Every row gives one point. The points of each table are mixes of a few directions, plus a little noise. How many directions does each table use, and how many do they share? Where both have some left over, give the other angles between the two spaces (their principal angles), to ten degrees, smallest first.

First, 4 rows:
[[ 12 -28]
 [ 19 -43]
 [-22  50]
 [-10  21]]
Second:
[[  0   0]
 [ 32 -70]
 [-14  30]
 [ -4   9]
 [-14  33]]
Directions: first 1, second 1, shared 1

First, 5 rows:
[[ -5 -53  -6   9]
 [ 56  10   0   7]
 [ 23  43  58 -17]
 [-49   4 -17  -5]
 [-24  -4 -35   5]]
Second:
[[-18  -9 -27  -4]
 [ 19  -4  56  47]
 [-33  -5 -37 -15]
 [ 26 -22  25  44]
 [  0  42  27 -40]
 [  7  -2 -42 -31]]
Directions: first 3, second 3, shared 2; angles 60

First (9 x 8):
[[ 11  25 -21 -30 -21  -4   5   0]
 [ -2   1  -6  -5  24  20 -70 -11]
 [ 40  19  27  44 -72 -35 -42  60]
 [-37  -2   4 -14   6  24  56 -13]
 [-17 -10 -16  14  -8 -15  38 -11]
 [ -9 -20  -4   8  13 -14  54 -13]
 [ 36 -24  -2 -18  83   4 -62 -26]
 [ 24  32  16 -33 -24  12  -8  25]
 [-47 -22   3  34   1   8  28 -12]]
Second:
[[ 39 -15   9   4  24 -23  -2   6]
 [ 21 -13  49  32 -10 -12  14  37]
 [-19   5 -49 -22  11   3 -11 -36]
 [-20  -6   5  24 -17  -1  13   4]
 [-20  33  21 -27 -27  42  -9  17]
 [-59  57 -43 -75 -24  71 -29 -28]
 [ 19 -26  18  39   6 -30  16  12]
 [ 41 -35  -7  27  34 -50   9  -9]]
Directions: first 5, second 3, shared 3

First, 8 rows:
[[   6   13  -33   -6    5    2    9  -10    2    3   -7]
 [  -5   -8   22    5   -4   -1   -5    7   -2   -2    4]
 [   5    9  -26   -4    4    1    7   -7    2    3   -6]
 [ -12  -22   60   12  -10   -4  -16   16   -4   -7   13]
 [ -12  -23   61   12  -10   -4  -17   18   -5   -6   14]
 [   4    8  -20   -4    4    1    6   -6    2    3   -4]
 [ -11  -21   56   10   -8   -3  -15   17   -4   -6   11]
 [  23   45 -121  -22   21    8   34  -35    9   13  -26]]
Second:
[[-13  13  -9 -28  34 -16 -35 -14  10 -11   3]
 [ -3 -15   2  10  -3  31   6  25  13   2  10]
 [  5   0   7  27 -28  11  27   5  -7 -30  15]
 [ -6   9  -7 -23  30 -24 -15 -20 -28 -24  23]
 [  4 -11   2  37 -24  17  -8  -8  18 -11   8]
 [  2   6  -2 -39  30 -26  16   0 -50  10   5]
 [  5 -24  -5  23  -1   4 -45 -28  31  55 -27]
 [  4   5  11  26 -42  34  47  40  20 -23  -1]
 [ -1  31   4 -50  12 -23  36  27 -15  11 -28]
 [  4 -13  -2  20  -6  -5 -28 -24   9  22  -9]]
Directions: first 1, second 5, shared 0; angles 70

First:
[[ 42 -22 -12 -44  12   1 -10   2 -20 -41   9  25   1  -2  -9  18 -19  -6]
 [-75   0 -38  76 -35 -39  65 -25  65  10   4 -11 -12  75  -8  -6 -41 -23]
 [-25  24  30   8 -10   8 -68  13   0  28  10 -55 -17 -48  14 -15  30  16]
 [  6  20  29  -7  14   9 -20   6 -14  32 -16  -5   2 -41  11  -4  51   9]
 [ -7  10  13 -26  -1 -17 -77   1   2  -4  16 -34 -33 -52  10  14  27  -2]
 [ 30 -21  -9  11   4  41  76  10 -24  -8 -12  39  47  55 -13 -19 -47  13]
 [ 47 -14  10 -35  12  35 -16  18 -40 -23   5  12  18 -11  -5  -4 -17  16]
 [  5  23  25 -10  18  -2 -16   0  -7  33 -20   2  -1 -44  12   4  61   3]
 [-22 -19 -45  26 -13 -34  66 -24  38 -25   3  27  -4  68 -14  15 -45 -28]]
Second (9 x 18):
[[ 18  15  -9  29   2  23   4 -10 -23  -2  48   5  12  47  21  17 -60   1]
 [-63 -39 -18 -11 -15 -26 -35   7  43 -36 -36 -12   5 -17  -3 -21  45 -62]
 [ 51  24  31 -25  16   1  40   3 -14  43 -21   7 -25 -40 -19   0  23  73]
 [ 40  28  14   4  11  17  23  -2 -32  24  21   7  -1  10   1  14 -31  38]
 [ 44  12 -13  49   2  25  14 -42   2   6  63   5 -13  54  39  21 -59  42]
 [-56 -34 -11 -17  -9 -25 -29  12  35 -27 -41  -9   2 -24 -12 -19  48 -51]
 [-28  -2   6 -27  -2 -12 -13  33 -13  -5 -27  -3  19 -22 -24  -9  20 -37]
 [  2 -31  -6  -2   1 -21   7 -33  68   6 -35  -7 -47 -38   7 -19  65  45]
 [-10  23   2   0  -4  16 -12  33 -59  -9  27   5  44  33  -8  15 -55 -49]]
Directions: first 4, second 3, shared 0; angles 40, 50, 80

First (10 x 24):
[[-19 -23   3   0 -11  21  -2  -3  34  29 -36 -11  23  11 -27  50 -56 -20
  -15  -7 -39  19  -1 -37]
 [ -2  -8   6  -8  11  12  -5  -5  19  21   0 -23 -11 -11 -13  -4 -13   0
    8 -19 -23  19  -2 -18]
 [ 27  11 -19   2  -8 -42  18 -16 -65 -57  43  43  -8 -15  27 -32  58   7
    2  20  75 -15  13  64]
 [ -8  50  12  21   2   1 -13  54   1 -15 -11  13   3  43  41 -18  38  25
    1  35   3 -75 -21   3]
 [  8 -18  -7  -8  -1  -6   7 -25 -10  -2  11   0  -4 -21 -13   1  -7  -8
    0 -12   9  29  11   9]
 [ -6  13  11   1  13  12  -9  16  20  14  -2 -19 -10   6   5 -14   4  10
   10  -7 -20 -11 -10 -17]
 [ -6  26  10   9   7   6 -10  31  10   2  -4  -4  -4  21  18 -15  17  15
    6  11 -10 -34 -14  -6]
 [ 24 -10 -18  -8  -4 -29  15 -32 -45 -32  36  23  -9 -29   1 -18  26  -4
    3  -2  49  20  18  42]
 [ -8 -14   1  -3  -4  10  -1  -6  16  14 -15  -8  10   1 -16  22 -28 -11
   -6  -7 -20  16   1 -17]
 [-10 -25   0  -6  -5  14   0 -14  21  23 -20 -13  11  -5 -27  32 -42 -17
   -7 -13 -26  31   5 -24]]
Second, 11 rows:
[[  11   -5    1  -12   19    0   -1  -14   -2    8   25  -21  -24  -27
    -7  -31   13    6   17  -24    1   24    4    4]
 [  -6   -9   -4    5  -16   -1    5   -2   -1   -6  -19   16   21   13
    -3   32  -18  -12  -15   14    1   -4    2   -1]
 [  -7   73   10   34  -11  -16  -10   73  -25  -49  -11   46   14   68
    72  -18   68   34   -7   71   37 -121  -26   29]
 [  13   13   16  -17   46   14  -14    3   21   31   41  -57  -56  -36
    -3  -76   30   28   43  -47  -24   23   -7  -13]
 [ -19  -24   -1    3  -18   15    1   -5   26   19  -41    2   31   15
   -23   58  -55  -23  -22    3  -29   14    1  -30]
 [   4   -5   -2   -3    2   -3    2   -8   -5   -2    7    0   -3   -8
    -3   -3    0   -2    1   -4    5    8    4    4]
 [   2  -11   -5   -3   -8   -7    6  -12   -9   -7   -1   10    7   -3
    -5   12   -7   -9   -7    2   11    9    5    7]
 [   4  -12    2  -11   14    6    0  -14   10   18   11  -23  -15  -22
   -16  -12  -10   -2   12  -25  -14   31    3   -8]
 [   3  -21   -9   -5  -10   -5    8  -22   -6   -2   -2    7   10  -10
   -15   19  -18  -14   -9   -4    6   24    9    4]
 [  -7    4    1    6   -8    0   -2   10    2   -3  -14   10   11   16
     3   15   -5   -2   -8   13   -1  -14   -3   -1]
 [   4   -5   -5   -1   -5   -7    5   -9   -9   -9    3    9    5   -3
    -1    6    0   -4   -3    3   10    6    5    8]]
Directions: first 3, second 3, shared 3

First:
[[ -66   11   37   49   14   -4  -21   18  -24  -17   22   12   11  -88
   -21  -24  -56   24   37 -103   60   38   -4   29    0   -6  -52  -39
   -41  -36    5   -5]
 [  74  -13  -41  -55  -15    5   24  -20   27   18  -24  -13  -13   98
    22   27   63  -26  -41  115  -67  -43    5  -32    1    7   58   43
    47   40   -6    6]
 [  -6    1    3    3    2    0   -2    1   -3   -2    2    1    1   -8
    -1   -2   -4    2    3   -8    4    3   -1    3    0   -1   -4   -3
    -4   -2    0    0]
 [ -13    2    8    9    3   -1   -4    4   -4   -2    4    3    2  -16
    -4   -4  -11    4    7  -20   11    7   -1    5   -1   -1  -10   -7
    -8   -7    1   -1]
 [ -65   11   36   48   13   -4  -21   18  -23  -16   22   12   11  -86
   -19  -24  -54   23   35 -100   58   37   -5   28    0   -6  -51  -38
   -40  -35    5   -5]
 [  53   -9  -30  -39  -11    3   17  -15   20   13  -18   -9   -9   70
    16   19   44  -19  -29   82  -48  -30    4  -23    0    5   41   31
    34   29   -5    4]
 [  23   -5  -13  -17   -5    1    7   -6    8    6   -7   -4   -5   30
     7    8   20   -9  -12   36  -21  -14    1  -10    0    2   19   13
    15   13   -2    2]
 [ -31    6   18   23    6   -1  -10    9  -11   -8   10    5    5  -41
   -10  -11  -26   11   17  -48   28   17   -2   14   -1   -3  -24  -17
   -20  -17    2   -2]
 [ -38    7   21   27    7   -3  -12   10  -14   -9   12    6    7  -49
   -12  -14  -32   14   21  -57   34   22   -3   16    0   -3  -29  -22
   -24  -20    3   -3]
 [  67  -12  -37  -49  -13    4   21  -17   24   17  -22  -12  -12   88
    20   24   57  -24  -37  103  -60  -38    6  -29    1    7   52   39
    41   36   -5    5]]
Second:
[[-16 -18 -12  28  20 -48 -54  21 -12 -22  -6  10  14 -61  15 -33 -19  -8
   31 -23   5  33  -3   9  11 -18   9   7 -31 -23  13  -4]
 [ 60   1  -2 -36  17  -5  -2 -12  30  22  26 -21 -37  61 -29  16  16 -18
  -10  47 -12 -61  13  -7  12  -1 -17  47  47  40  17  32]
 [-30   1 -57  32 -15 -29 -29  16 -37 -10 -27  55   3 -47  24  -9   9   4
   11   0 -10  70 -35   3  -8  11  46 -63 -24 -13  -3 -46]
 [-13   1  23   3  -3 -11  -7   7  10  -9 -18  -3  15 -15  13 -22  -5  -3
    4  -5   3   8   6   8 -15 -13   3 -10 -27  -6  -7  -8]
 [-21   3  -2  13  -9 -37 -28  18   3 -14 -40  27  15 -34  28 -34   3  -7
    8  11  -6  42 -11  13 -28 -12  32 -46 -44  -4  -9 -36]
 [ 45  -3  -1 -28  16  66  53 -34  -3  29  74 -45 -33  70 -54  66   0  10
  -19  -9   7 -78  17 -24  50  25 -56  81  85  15  18  64]
 [-23   6 -14  14 -16 -39 -29  20  -2 -13 -48  38  12 -33  32 -34   9  -7
    6  18 -10  52 -18  13 -34  -8  42 -61 -45  -2 -12 -46]
 [-31   7  50   1 -14  44  44  -8   4  -7  -4 -25  28  -2   5   4 -15  18
  -11 -37  16  -6  15   1 -11  -1 -21  -4 -19 -21 -19   5]
 [ 29   4  14 -26   4  58  52 -27   5  22  45 -36 -19  61 -36  47   2  10
  -21  -3   5 -60  16 -16  25  18 -40  49  55  14   4  41]]
Directions: first 1, second 4, shared 0; angles 30
